Each row of a before or after table is a point. One or more steps were done to the points. Then noise was added and the rows were shuffled. The steps act on columns, c1 being the first. Write out the steps. A step turns or swaps two columns, mirrors them in a line or flattens them onto one, adds a multiple of one to another, or multiplies or shifts one. Angles are multiples of 10 degrees, from the lower column toward the higher: turns from -170 to 170, lines from 10 to 170 but not 90. Use the fewest steps. Two steps may share a column if one is a turn and the other turns, adds or multiplies; they go together, in the order done. Otherwise the lowest column goes first.

Before (8 x 3)
[[  0 -49 -35]
 [ 72 -56 -28]
 [-14  -9 -26]
 [ 57   7  69]
 [ 12   4 -24]
 [ 15  28  -9]
 [-39  30  21]
 [ 31  43 -37]]
After (8 x 3)
[[-37  30 -21]
 [  0 -47  36]
 [-13  -9  25]
 [ 72 -57  28]
 [ 30  44  37]
 [ 14  29   9]
 [ 56   7 -68]
 [ 12   4  22]]
Steps: multiply c3 by -1

Before (8 x 4)
[[-26 -64  21  -7]
 [  8 -29   3 -23]
 [-17   8 -55  28]
 [-28 -18 -52  -7]
 [-44 -11 -14 -24]
 [-18 -71 -23 -24]
 [121   8  19  -8]
 [ 59  -1  13  21]]
After (8 x 4)
[[ -3   2 -60  26]
 [  6  28  19  -6]
 [  1  10  13  20]
 [ -6 -29  -1 -22]
 [-10 -69 -22 -23]
 [ -3 -15 -17 -20]
 [-13 -69  21  -8]
 [ -5 -19 -53  -6]]
Steps: flatten c1 and c2 onto the line at 80 degrees

Before (11 x 8)
[[  15  -55   17   -3  -18  -26   -4   44]
 [  22  -34  -53    4  -41   24  -23   40]
 [  51   55   -7   -1   -2    7   -8  -35]
 [  62  -22  -50   11   44   19   22  -36]
 [   3   19  -39  -39   -3   12  -44   76]
 [  11   24  -29  -35   -5  -19  -28  -88]
 [  39  -38   23  -14   44   -4   -8  -73]
 [  14   11 -104  -22    7   20  -49   11]
 [  50  -59  -52  -51  -30    7  -24   36]
 [  36   11  -46   -4   32  -19   25   29]
 [   5   39  -71  -31   21   41   20   -9]]
After (11 x 8)
[[  62   21  -52   11   44   18   20  -38]
 [  12   66  -28  -35   -6  -20  -29  -91]
 [  44    2   25  -14   46   -7   -8  -70]
 [  17  -13   16    0  -19  -25   -2   45]
 [  20    6  -51    6  -39   23  -25   37]
 [   3   78  -72  -32   23   41   17  -11]
 [  52   95   -6    1   -1    8   -9  -40]
 [  34   51  -44    1   33  -16   23   33]
 [  46  -18  -53  -49  -28   11  -20   38]
 [  15   56 -104  -21    6   17  -48   12]
 [   4   61  -43  -38   -4   11  -45   77]]
Steps: shift c2 by 40

Before (12 x 9)
[[-22  28  18  18  36  23 -13 -70   9]
 [ 72  19 -10 -95  42 -70 -37 -26  50]
 [-27  24 -58   6  21  12 -23  -9  13]
 [-11  36  52  32  42 -69 -25   4  30]
 [ 83  40 -10 -40  33 -68   3  13 -10]
 [-31 -44   2   5  12  -2   9 -52  31]
 [-47  21 -35  28  27   2  33 -39   0]
 [ 29  32  50 -37  39 -36  -1  15  21]
 [-42   6  10 -11   8  17 -14  10 -22]
 [-26   9 -19  48 -13  57   8 -19  34]
 [ 72  -1 -12 -51  93 -19 -22  41   7]
 [-17  61  40 -16  52 -42  25  15  43]]
After (12 x 9)
[[-46  20  39   2  26  21  32 -40  -2]
 [-11  35 -45  78  43  22 -25   4  30]
 [-42   4  -5 -11   7 -18 -13  12 -23]
 [-22  28  13  15  37 -28 -14 -69   7]
 [ 29  33 -72  10  40  -3   1  15  20]
 [-32 -43   1   6  12   1   9 -51  31]
 [-15  62 -53  24  53   7  26  16  42]
 [-26   9  70   3 -11 -31   8 -18  34]
 [ 74   0 -36 -36  94  20 -21  42   6]
 [-26  23  44 -29  22  28 -24  -9  12]
 [ 84  40 -55  -6  34  61   2  13 -10]
 [ 72  18 -91 -50  40  60 -36 -23  51]]
Steps: turn c3 and c6 by -140 degrees; turn c3 and c4 by -40 degrees

Before (13 x 11)
[[ -10  -32   15   33  -60  -44   14  -39  -43   50   65]
 [ -32   38  -18  -14   -7  -18   16  -33  -18   37   -9]
 [  41   50   29  -63   64  -23  -12  -46   -7   45   36]
 [  32  -27   60  -47   52    7   48  -10   15    0   29]
 [ -39  -10   -3  -39   12   22    9  -15  -36  -20   66]
 [   6   45   11   13  -35   40   51  -27   17   54    7]
 [  19  -10   11   -2   -7   22  -11   35   24   63    6]
 [  28  -18  -17   45   64    1  -38  -28   75   94    2]
 [  -7  -32   11  -49  -70  -11   -6   -2  -27  -19  -24]
 [  43   18 -107  -40    9    2   -7  -34  -41  -49   10]
 [ -31   11   50  -14  -17    9   28   -1   59   11   59]
 [  52   44   -1    5   21   -6   24   62  -27  -18    2]
 [  18  -11  -13  -46  -34  -22   60  -23   42   92  -16]]
After (13 x 11)
[[ -30   13   48  -13  -32   11    3   -3   61    9   55]
 [  41   20 -107  -42   13    3   -4  -36  -40  -49   10]
 [  -6  -32   13  -50  -30  -16   66    1  -26  -15  -24]
 [  17   -9   14   -3    9   24    7   37   22   65    3]
 [  27  -21  -15   50   63    0  -38  -29   77   92    2]
 [ -31   36  -18  -14  -16  -19   -5  -33  -20   38   -8]
 [  22  -12   -8  -47  -69  -19   -1  -23   40   93  -15]
 [ -40  -10   -3  -41    1   20  -14  -14  -39  -19   68]
 [  55   45   -3    5  -15   -4  -32   64  -27  -18    0]
 [  32  -29   58  -47  -17    4  -71   -8   14   -1   24]
 [  41   49   28  -63   42  -21  -50  -46   -5   45   34]
 [  -8  -34   10   33  -44  -43   45  -38  -41   50   63]
 [   5   49   12   12  -63   39    4  -26   13   54    8]]
Steps: mirror c5 and c7 in the line at 150 degrees

Before (13 x 14)
[[ -89   23  -19  -44  -10  -27  -23   32   43  -19  -17   21   19   57]
 [   1   84  -10   14  -28    2  -30   32   48  -25  -73  -37  -25   32]
 [  31   11  -30  -37  -20   45  -28   25   -5  -26   -5   84  -13   11]
 [ -37    3  -78   34  -15    4  -10   10   18  -16   82  -15   -4   17]
 [ -60   37   -2  -20   17   21   20  -53   23   18  -28   -6  -11  -44]
 [ -22   26    8    7    9   18  -81  -10    3  -91  -24    4    2  -42]
 [  49  -17   27   71   -6  -21    5   -3    3   -8   14  -46   32   54]
 [ -15  -15   16   -2   24   -5  -21   53   18   37   59  -25  -15   -9]
 [-101   62    6   17   34   48  -35    8   31  -14   77    2   47   -4]
 [  51   -9   27   80   53  -13   -4   37   -6   21  -14    3   29  -23]
 [ -11  -17   16   52  -11  -12  -27   40   -1   36   29   53  -29   23]
 [  34  -58   10   29   16   14  -11   42   86  -37   32    5   13   40]
 [  33   21   21   63  -23    0  -96   -9   32  -36  -42  -57   55  -65]]
After (13 x 14)
[[ -46   -3  -79   36    0    2   -6    8   15  -14   42   71   -5   14]
 [-113   38    9   18   -1   45  -35    8   30  -14   24   70   47   -3]
 [ -24  -31   14    0    1   -4  -18   51   18   32   41   47  -16   -9]
 [ -29   -9   10   10   -1   18  -78   -7    4  -92  -12  -21    3  -42]
 [  36  -11   27   70    0  -24    5   -2    5   -7   47   -1   31   54]
 [ -99   10  -20  -44    0  -24  -27   32   40  -14  -26   -8   28   59]
 [  40  -12   22   82    0  -11   -5   41   -3   23  -10  -11   29  -23]
 [  26  -64   11   28    0   14  -13   44   87  -37    5   33   12   43]
 [ -19  -32   19   51   -1  -13  -24   38    1   41  -45   44  -34   24]
 [  25  -26   19   66    0   -1  -95   -8   30  -37   35  -60   57  -70]
 [ -72   53    1  -21   -6   20   16  -56   22   21   -8  -27   -5  -44]
 [ -11   72   -9   13   -2   -5  -30   39   49  -25   10  -83  -25   35]
 [  21   -3  -28  -34   -4   47  -23   22   -3  -22  -78   23   -7   13]]
Steps: shift c1 by -10; add 0.5 times c7 to c2; multiply c5 by 0; turn c11 and c12 by 70 degrees

Before (11 x 18)
[[ -7   9  62 -22 -18 -14 -24 -24 -21  17  -2  18 -18   1 -32  31  -7 -16]
 [ 14  21  27  28 -27 -30 -16   5 -21  28   8  19 -36 -91 -31   2  -6 -19]
 [ -8  24  -1 -14 -20 -22 -12  11  -6  -4  43 -70 -16  18 -23   6 -48 -16]
 [-25  11  20 -31 -13  24  -7 -36  40  -8  -1  -9  24  32 121  10  -4   9]
 [  6   5  49 -28 -34  -5  33  15  64  -3   1 -19 -25  17 -19  10 -17  -6]
 [  0  35   0  20 -19   4 -18  14  -1  41 -11  19 -24  29 -24  23   1 -13]
 [  4  -3   2  -8 -26  -2 -11  19 -24  22  -6  14 -22 -34 -33  35  -4   7]
 [-50  32  12  -3 -26 -24 -16  14 -24  -9   1   7 -37  33 -31  23   3  13]
 [ 20   1  -3  -6 -12 -20  52   6 -18  -4 -10   3 -23  31  49   0 -25 -10]
 [ -1  33  15 -18 -30  -4 -23  26   1 -19  13  12   4  25  25  18 -11 -10]
 [  3  20  14 -15  14  14  27   9  60 -18 -11  33 -20  19 -34   8 -25   3]]
After (11 x 18)
[[ 15 -39  28 -28  28 -32 -16   5  15  27   7  19 -37 -92 -33   3  17 -18]
 [  2 -23   2 -21  19   6 -19  11   0  40  -9  20 -25  29 -24  22   1 -13]
 [-26 -49  20 -12 -30  22  -8 -35 -36 -12  -2  -6  24  32 123  10 -17   9]
 [  7 -55  49 -36 -30  -5  33  14 -62  -3   1 -19 -25  16 -17   8 -16  -6]
 [-10 -33  -4 -23 -12 -21 -13   9 -18  -2  43 -70 -13  20 -24   8  43 -17]
 [ -1 -26  14 -28 -17  -3 -25  30  -6 -20  13  13   3  24  27  16  11 -10]
 [  4 -38  16  15 -16  15  27   8 -65 -19 -11  37 -21  18 -33   7  -8   3]
 [  4 -63   1 -28  -9  -1  -9  20  17  24  -4  14 -21 -36 -34  38  12   9]
 [ 22 -60  -3 -14  -4 -22  53   2   2  -7 -10   3 -21  33  49  -1  31 -10]
 [ -5 -50  63 -18 -18 -13 -20 -24  15  16  -4  16 -19   3 -31  29  15 -16]
 [-52 -26  13 -27   0 -22 -11  14  24  -8   3   6 -36  33 -30  21   9  12]]
Steps: shift c2 by -60; swap c4 and c5; turn c9 and c17 by -150 degrees

Before (11 x 24)
[[-30   4  24  20  -8 -50 -61  35   0  10 -16   5 -52  55  34  12 -21  14
   29 -84 -21 -14  19   0]
 [-12  -9  -4 -56  41 -38  14  16 -46 -17  16 -25  41  -2  -7 -56  -3 -17
  -25   2 -44  53  31   7]
 [-40 -48 -34  32 -52  28  43 -30  30 -10 -32  35 -23  93 -34 -32  65 -53
  -45   7  53 -12 -38 -24]
 [-28  19   3 -47  55  45   4  21 -68 -34 -49   0  51  95 -43 -37  56   3
  -18   7  17  27  -6  54]
 [ -7  48 -13  10 -38 -33   9 -39 -32   2 -35  33 -29  -3   3 -29  54   4
  -21 -67  14   8 -26 -41]
 [ 23  26   1  43 -14  24  34  -5  11   0 -10  46 -41 -12  67  18  45 -61
  -34 -27  50  -2  19  33]
 [-38  52  27 -48  32 -30  -5 -36 -39  -1   8  -2 -16 -12  60 -47  57 -10
  -25  17  36  47  31 -19]
 [ 56  16  19 -32 -15  42 -59 -23 -41 -20 -56 -25  30  48 -11  20 -31 -33
  -52   9 -25  -5  48  36]
 [  7  17  36 -30 -44 -27 -36  -6  20 -65  28  17 -17  28  34  41  37 -66
   28  -3  11  26  51 -23]
 [-21  65 -60  39 -44 -54 -35 -29 -53  17  43  44  57  48  48  29  51  -5
   14  14  38 -12 -38  53]
 [ 48  39   2  10 -11  -1  32  67 -31 -52 -23   4 -31  26  12 -21  35 -86
  -31   6 -41  45 -36 -39]]
After (11 x 24)
[[ -6  48 -14   9 -37 -35   9 -41 -31   3 -37  33 -28  -3   4 -30  56   3
   38 -67  16   9 -26 -41]
 [-37  51  28 -46  32 -30  -4 -35 -36   3   9  -2 -16 -11  60 -47  58  -9
   40  17  12  50  32 -21]
 [-27  18   2 -47  54  46   4  19 -68 -34 -48   0  53  96 -43 -34  55   2
   22  10  11  25  -5  54]
 [-30   3  24  20  -7 -51 -62  35   0   9 -15   5 -53  53  34  13 -21  16
  -26 -83 -21 -14  20   4]
 [  6  16  36 -29 -44 -29 -37  -8  18 -66  26  16 -16  27  33  42  38 -64
   11  -4 -29  27  50 -22]
 [ 47  39   4  10 -11   0  32  65 -29 -53 -22   4 -33  27  12 -20  37 -88
  -25   4  41  45 -35 -38]
 [ 23  26   0  43 -14  25  34  -5  11  -1 -11  44 -41 -11  69  17  47 -60
   82 -28  13  -2  19  34]
 [-22  64 -60  39 -45 -54 -35 -29 -54  18  44  45  58  47  48  29  53  -4
   53  16 -26 -15 -40  54]
 [-12  -9  -6 -58  42 -38  14  16 -46 -17  16 -25  42  -4  -6 -56  -5 -19
  -45   4  38  54  32   7]
 [-38 -49 -34  31 -50  26  44 -28  29 -11 -31  37 -24  94 -35 -33  65 -54
   82   7  26 -12 -39 -23]
 [ 55  14  20 -33 -18  42 -59 -24 -41 -21 -55 -26  33  47  -9  19 -32 -34
  -19   8  58  -5  47  34]]
Steps: turn c19 and c21 by -110 degrees; add 0.5 times c12 to c19

Before (14 x 32)
[[ -2   5 -40  20 -74  54 -26  -1 -11 -41 -14 -34 -24 -33  23   0 -53  -9
   76  37   4 -11 -47   6 -37  -1  29  22  -2  16  24 -46]
 [-67  17  11 -15  12 -59   6 -15 -34   3  10  24 -28   7   7 -16 -74  25
  -13  33  -3  25  49 -43  -2  13 -17  35  -2  23   1  -5]
 [ 69   9  28 -17 -48  37  54  35  73 -31  33 -47  25 -67  25 -31  50 -41
    9 -33 -18  -9  18  40 -29  22  14  30  53  -8 -10 -92]
 [-30 -33 -19  -3  76 -72 -30  80  55  23 114   5 -23 -11  41 -54 -21  71
  -41 -78  -6   3   3   9 -11  39 -48  24  61 -75 -48 -38]
 [ 81  29 -45  -1   1 -31 -55  30 -19  13  50  12  51  11 -18 -38 -28 -25
  -16  39  49 -24  24 -51 -17  -8 -36 -18  10   7  -4   3]
 [ -1 -64 -29  30  -6  45 -14  23 -31  -3  10 -19  23 -14  29   0  26 -58
   14 -59  43 -14  -5 -12 -81  16 -31   8 -37  32 -65  -7]
 [ 20 -12  52 -23  -8 -36 -16  40  29  18  23  -6 -36  90  70 -44   1  21
  -18 -24  16  24  31  29 -13 -68  -8 -73  83   7 -54  52]
 [ 34 -32 -15 -72   4  46 -34   6  60 -61  -9   3  25 -55  42  -4  11 -36
   21 -30  21  31 -14  -1  24  15 -29  37  37 -54  -8 -18]
 [-35  48 -29 -56  10  10 -23  45 -29 -16  13 -55  60  16 -45   7   1   9
    5  58  -7  24  27 -61 -27 -24  10 -16 -25  -7  25  35]
 [-10 -23 -56 -13  17  18   1  86 -24 -73  19 -26   3  -4  27 -58  76  27
   59   8 -28  32  86 -43 -50  15  -2   5   1   3 -29  10]
 [-19  54 -16  15   1  28 -33 104   8 -37 -40  59   4  69 -16 -40 -30  20
   30 -70  17  31  50   2  -2  -2 -42 -52  10   8   2   5]
 [-25 -14 -49 -26 -13  -4 -54  37 -12  -5  33 -27  -6 -20  18 -44 -29 -13
   51 -32 -57 -26   0  -5  19  12  22  -5  35  -9 -50 -30]
 [-44  29   9 -58  17  36 -17 -35 -27 -15  -8 -15 -56 -21  30  24 -19  -6
   14 -27  35 -62  46   6  -9 -34   9   1 -48 -38 -17 -21]
 [ 20 -40   5 -32  40  16  66 -43  13 -35  11  50 -18  41 -56  -1  -3 -27
   37 -31   4  44  95  -4   0  37 -10 -43 -17  13  -7 -55]]
After (14 x 32)
[[ -18   55  -16   14    3   28  -33  103    9  -38  -39   60    3   70
   -45   -2  -30   20   30  -70   18   30   50    3   -2   -2  -41  -53
    11    9    4    4]
 [  -3  -67  -27   30   -6   44  -15   23  -33   -4   10  -20   21  -13
    20  -36   25  -58   16  -58   43  -12   -5  -11  -80   15  -32    7
   -38   32  -65   -6]
 [ -25  -13  -47  -25  -12   -5  -54   38  -10   -6   35  -26   -4  -21
   -25  -41  -30  -15   51  -33  -56  -26    1   -4   20   12   22   -4
    33   -8  -49  -29]
 [ -46   27    9  -58   17   37  -17  -35  -28  -16   -8  -15  -56  -21
    41  -21  -17   -6   13  -27   35  -62   46    7   -9  -33    9    2
   -47  -37  -16  -19]
 [  36  -33  -14  -73    4   47  -32    6   60  -63   -9    4   26  -55
    26  -49   11  -37   19  -29   20   30  -15   -2   24   16  -28   38
    38  -55   -8  -18]
 [ -35   49  -29  -58   10   10  -22   45  -29  -16   14  -57   61   17
   -25   54    1    7    5   58   -5   25   27  -61  -29  -23   10  -17
   -26   -7   25   35]
 [  21  -11   52  -24   -9  -36  -15   38   29   17   21   -8  -36   90
    10 -102    1   22  -19  -24   17   26   30   31  -12  -68   -8  -73
    84    6  -53   52]
 [ -30  -33  -20   -4   76  -72  -30   80   57   24  115    5  -24  -14
   -20  -72  -23   74  -41  -77   -7    4    2   10  -10   40  -46   23
    63  -75  -47  -40]
 [ -10  -25  -56  -13   16   18    1   86  -26  -73   18  -26    4   -4
   -31  -62   75   28   58    7  -28   33   85  -44  -50   16   -3    4
     0    4  -29   10]
 [  83   30  -45   -1    3  -32  -56   31  -19   14   49   13   49   10
   -45    2  -27  -26  -17   40   50  -23   24  -50  -15   -9  -36  -18
    10    7   -5    2]
 [  68    9   26  -17  -47   34   53   36   74  -30   33  -48   25  -67
   -11  -43   49  -38    9  -32  -15   -8   18   39  -30   21   14   29
    53  -10  -10  -93]
 [ -66   18   12  -14   12  -59    4  -15  -33    3   12   25  -30    7
   -10  -17  -74   26  -13   32   -2   24   49  -43   -2   14  -16   35
    -4   22    1   -5]
 [  -1    6  -39   20  -75   55  -25   -1  -10  -42  -13  -36  -25  -33
    15  -26  -54   -9   76   38    4  -14  -48    7  -35    1   30   22
    -2   18   25  -46]
 [  18  -40    7  -33   40   16   67  -42   11  -35   10   49  -17   42
   -37   61   -3  -28   36  -31    3   46   96   -4   -2   36  -10  -45
   -19   15   -7  -52]]
Steps: multiply c15 by 1.3; turn c15 and c16 by -60 degrees

Before (11 x 48)
[[  2 -21  23  36  -7  -9  30   0 -30  24 -13 -65  24   6   2 -20  26 -16
   29 -23  38  39  30 -17 -24  -8 -38 -17 -30 -26   2  10 -10 -18 -15 -18
   10  33  45   9 -16   5  15  24  31  32 -13 -16]
 [  6  42  -8 -23 -27 -43 -25  -5  -1  25   9 -51  33 -19 -35 -14  18  30
   25  24  -1 -11   3  -4 -29  55   1  13  23  27 -37   1 -16 -13 -14  -9
   22  -7 -15   3  17 -10   2   8 -29  41  16  23]
 [-58  34  12  30 -18  -2 -12   5  26  17 -49 -13  -2   3 -15   5  18  25
    0 -22  11 -14  -8 -40 -11  15 -47  -6 -14  31   0  14  44 -11  21  14
   19 -18 -11 -25  -8  25  12   9  28  39  17 -50]
 [-34  -1  20  37   9 -42  -8  11 -22 -26 -15 -60  11 -12  15  10   3  -6
   -2  13   7 -20  -3  13  -6 -13 -11  29  35 -15  18  17  19 -17 -33  11
  -10   3   2  20  -8  13 -44  13  33 -12 -16  -5]
 [-56  22  29 -13 -32 -34  22 -11 -20 -21 -19 -10  42 -20  23 -10  26  18
  -39  20   5  24  14  14  24  36 -45 -35  33  32  34 -14  -1  -4  28 -20
    6 -17  -4  -8 -32  38   9  -2 -19 -17  25  21]
 [ 13 -16  -1   1  -7   9  -1  16  30 -11  26 -66  29  11  35  -4  11 -37
   24 -12 -24  27  38 -12  32  41   3  -7  -8  36   4 -27  16 -27  -9  -1
   15  18   1 -21   5 -22  -2 -15  10  14 -18  -8]
 [  9 -17   9  31  13 -16  34  -8  28  13 -20   4  23   8  31 -12 -28  33
  -30  13  38 -17 -23 -23 -15   7  12   8   5   5 -30  14   0  32   6 -11
   12  12  21  19  38  -1   5  12 -11   8 -19  23]
 [-29  38  43 -13  -9   7   9 -14  11 -15 -46 -32  -3  26 -11  39 -25  -1
   32   2 -22 -30  -1  29  21   9 -25  20  39  42  31 -29 -21 -16  22  30
   -6  34   2 -14  -7  -4 -45 -11   3  26  18 -11]
 [ 13  16  33   9  13 -35  -4 -22 -24  22 -30  -3  -3  50  36  15 -20 -13
    4  26  22  18 -20  23  33   9 -10  -2 -21  19 -14 -13  25  13   8  36
  -26   8  -3   8   4  -5 -19 -11  -6  36   0 -12]
 [-22   4   1 -25  17  -1   9   5 -17  -7  -3  -1  13  44 -29 -31 -30 -30
  -36 -21  20 -27  28  -6  16  -9   4  -3  -3 -12  -9 -31  -9  -5  11  29
  -14  -8  19  26  14   1 -23  49 -16  31  26  -9]
 [ 16   5  24  -6  14  -3 -29 -35   6   7  21 -21  23  36 -37 -16 -42  16
   -5  19  18   2  22 -16  29  -5 -28  15  -1   2  27   2 -23  24  30  23
  -23 -22  21   2 -24   8  -7  19   0  26  24 -19]]
After (11 x 48)
[[ 19   6  24  -7  13   1 -29 -38   7   7  20 -17  25  38 -39 -19 -39  18
    3  19  17   2  21 -17  30 -61 -29   1  -2   5  29   6 -24  23 -34  21
  -28 -23  23   2 -21   8  -6  15   2  44  26 -18]
 [-23   4   0 -24  16  -8   9  -1 -19  -7  -6   1  16  45 -28 -32 -31 -27
  -39 -23  19 -27  26  -5  16 -80   4   3  -3 -14  -7 -29  -9  -8   3  30
  -17 -10  17  29  10  -1 -25  48 -17  48  22  -9]
 [-58  23  29 -13 -37 -34  20 -11 -22 -19 -20 -10  39 -23  20  -8  26  19
  -44  14  10  26  14  15  19  62 -45  44  31  38  32 -15   1  -7   7 -23
    8 -15  -8 -11 -35  37   9   2 -20  -6  23  22]
 [  2 -22  27  34  -5 -12  33  -3 -31  19 -16 -63  23   5   0 -23  26 -15
   21 -21  44  37  25 -20 -23 -80 -39   7 -31 -26  -1   9  -8 -18  -4 -17
    8  33  45  11 -17   2  14  22  30  58 -12 -15]
 [ 10 -18  12  35  13 -14  35  -7  30  13 -18   5  19   6  29 -15 -29  36
  -41  16  35 -21 -22 -22 -15 -15  12  -5   1   4 -30  17  -6  35   0 -13
   12  15  22  17  36   0   5   9 -12  20 -16  22]
 [-28  39  44  -9 -10   6  12 -14   8 -16 -45 -33   0  29 -10  39 -29  -1
   27   4 -25 -31  -5  30  23 -49 -28  -5  37  44  30 -29 -24 -17 -29  32
   -1  29   1 -13  -5  -4 -44 -17   5  56  18 -10]
 [ 12  17  31   9  15 -36  -5 -22 -24  20 -32  -3  -4  50  34  15 -17 -12
    7  23  24  20 -17  18  31 -72  -9   7 -24  22 -13 -15  23  16  -1  32
  -27   6  -4   7   6  -8 -15  -9  -8  77   2 -10]
 [-37  -3  25  39   7 -44  -8  10 -20 -22 -16 -59  12 -15  16  10   4  -4
    3  15  10 -21  -5  13  -5  19 -12 -41  37 -17  17  14  16 -17  -9  13
   -9   4   2  20 -10  14 -44  17  31 -30 -15  -5]
 [-57  31  16  31 -22  -2 -13   7  24  18 -50 -12  -3   5 -18   8  15  25
    6 -23  11 -17  -9 -41 -10 -79 -46  15 -11  30   0  15  44  -9 -38  16
   20 -16  -6 -25  -6  25   7  11  27  90  17 -51]
 [  6  40  -6 -26 -26 -42 -25  -6   2  23  12 -50  34 -21 -35 -15  15  25
   31  25  -5 -13   1  -5 -31 -60  -1 -15  25  30 -35   0 -15 -14  27 -14
   24  -5 -13   2  20  -6   2  10 -30 126  14  22]
 [ 17 -15   1   3  -6  10  -4  17  30  -8  25 -65  27  10  33  -3  10 -40
   25 -11 -21  27  37  -8  31  -6   5   4 -10  40   1 -27  16 -27   2   0
   18  23   3 -19   4 -25  -2 -13   8  58 -18  -8]]
Steps: add -0.3 times c7 to c19; multiply c46 by 3; turn c26 and c46 by 50 degrees; turn c28 and c35 by -150 degrees; add -0.7 times c45 to c35
